Each row of a before or after table is a point. One or more steps were done to the points. Then noise was added and the rows were shuffled. The steps act on columns, c1 being the first. What was done? A step turns or swaps two columns, mirrors them in a line or flattens them onto one, adds a multiple of one to another, or multiplies or shifts one. Angles are multiples of 10 degrees, from the lower column toward the higher: turns from -170 to 170, lines from 10 to 170 but not 90. Use the fewest steps. Two steps may share a column if one is a turn and the other turns, adds or multiplies; they go together, in the order done. Otherwise the lowest column goes first.
(in the rows, 128 means zero)

Before:
array([[174, 107, 188],
       [144, 129, 125],
       [ 84, 156, 114],
       [ 99, 159, 118],
       [210, 100, 137],
       [124, 142, 143],
       [137,  66, 110],
       [162,  86, 123],
       [147, 168, 208]])
After (9 x 3):
array([[120, 158,  98],
       [113, 154,  83],
       [122, 129, 143],
       [123,  84, 164],
       [112,  67, 138],
       [188, 107, 172],
       [137, 100, 212],
       [208, 168, 147],
       [143, 140, 124]])
Steps: swap c1 and c3

Before (11 x 6):
array([[ 95, 115, 135, 128, 129, 124],
       [117, 132, 109, 128, 141, 141],
       [135, 203, 138, 118, 138,  79],
       [112, 139, 111, 131, 105, 144],
       [120, 103, 119, 159, 119, 127],
       [115, 124, 118, 151, 123, 140],
       [120, 107, 116, 143, 131, 142],
       [137, 121, 117, 108, 141, 122],
       [120, 104, 128, 152, 120, 115],
       [128, 115, 101, 155,  41, 139],
       [135, 119, 146, 149, 108, 143]])
After, 11 rows:
array([[119, 248, 137, 116, 122,  79],
       [135, 122, 112, 151, 124, 140],
       [143, 134, 115, 123, 116, 141],
       [139,  94, 118, 141, 121, 141],
       [142, 146, 110, 139, 150, 144],
       [155, 107, 125, 183, 200, 138],
       [128,  89, 122, 153, 127, 115],
       [141, 116, 136, 105, 123, 122],
       [135,  89, 119, 160, 126, 127],
       [116, 107,  97, 128, 126, 124],
       [111, 113, 139, 155, 139, 143]])
Steps: turn c1 and c3 by 80 degrees; multiply c2 by 1.6; mirror c4 and c5 in the line at 170 degrees

Before, 9 rows:
array([[103, 134, 154, 181, 122, 148, 154, 154],
       [117, 106, 126, 151, 158, 135, 101, 149],
       [108, 131, 101, 151, 111, 127, 104,  63],
       [122,  78, 150,  97, 121, 121, 109, 173],
       [114, 193, 158,  92, 139, 180,  97, 188],
       [115, 168, 185, 197, 146,  96, 146, 176],
       [147, 152, 102, 133, 102, 155,  46, 199],
       [184, 107, 133, 178, 138,  92, 157, 149],
       [ 45, 127,  44, 187, 122,  99, 125, 170]])
After:
array([[181, 105, 147, 178, 118,  90, 154, 144],
       [120, 107, 135, 149, 140, 140, 105, 165],
       [105, 136, 154, 184, 105, 146, 154, 146],
       [149, 153,  90, 131,  62, 151,  48, 165],
       [117, 166, 166, 194, 113,  95, 145, 174],
       [ 44, 127,  46, 186,  92, 103, 127, 159],
       [119,  78, 176,  96,  93, 123, 109, 159],
       [112, 130,  99, 148, 158, 125, 104,  69],
       [114, 189, 127,  95,  98, 179,  97, 181]])
Steps: add -0.5 times c2 to c3; turn c5 and c8 by 40 degrees

Before (13 x 11):
array([[109, 142, 126,  90, 163, 157, 171, 136, 119, 135,  83],
       [164, 103, 132, 143, 133, 117, 120, 166, 107, 132,  85],
       [136, 154, 135, 148,  95, 153, 130, 118, 129, 129,  92],
       [142, 139,  32, 107,  99, 146, 170,  63, 110, 135, 114],
       [127,  59, 145, 141,   7,  40, 162, 150, 127, 104, 142],
       [134,  39,  91, 150, 150, 153, 123, 105, 129, 119, 102],
       [114, 135, 143, 156, 179, 107, 165,  87, 116, 125, 140],
       [119, 136, 134, 126, 153, 160, 144, 162, 112, 107, 153],
       [126, 142, 139, 152, 178, 157, 126, 149, 238, 116, 131],
       [ 98, 139, 125, 126,  90, 156, 116, 134, 107, 102, 118],
       [ 97, 100, 130, 150, 158, 156, 116, 156, 117, 168, 138],
       [ 95, 153, 105, 158, 171, 146, 139, 162, 108, 123,  89],
       [116,  89, 138, 106, 178,  52, 123, 127, 111, 127, 126]])
After, 13 rows:
array([[ 99, 110, 115, 128,  89, 157, 123, 114, 121, 106, 135],
       [162, 118, 126, 144, 134, 115, 131,  78,  96, 154, 159],
       [102, 148, 114, 155, 157, 156, 132, 105,  95, 170, 109],
       [ 96, 136, 138, 157, 172, 145, 105,  85, 121, 104, 155],
       [127,  74, 161, 140,  10,  40, 145, 112, 104, 177, 106],
       [120, 107, 120, 107, 175,  53, 139, 131,  93, 159, 134],
       [130, 129, 124, 150, 173, 158, 139, 112, 249, 105, 121],
       [109, 140, 171,  88, 163, 160, 128, 106, 122, 119, 168],
       [121, 114, 146, 130, 151, 160, 134, 103, 124, 109,  93],
       [137, 138, 131, 148,  92, 153, 137, 129, 148, 107, 165],
       [112, 128, 164, 154, 180, 111, 142, 170, 118, 118, 129],
       [145, 139, 166, 110, 105, 146,  29, 184, 113, 120, 163],
       [135,  75, 124, 151, 150, 151,  88, 144,  94, 201, 162]])
Steps: turn c2 and c10 by -60 degrees; add -0.5 times c10 to c9; swap c3 and c7; turn c8 and c11 by -160 degrees
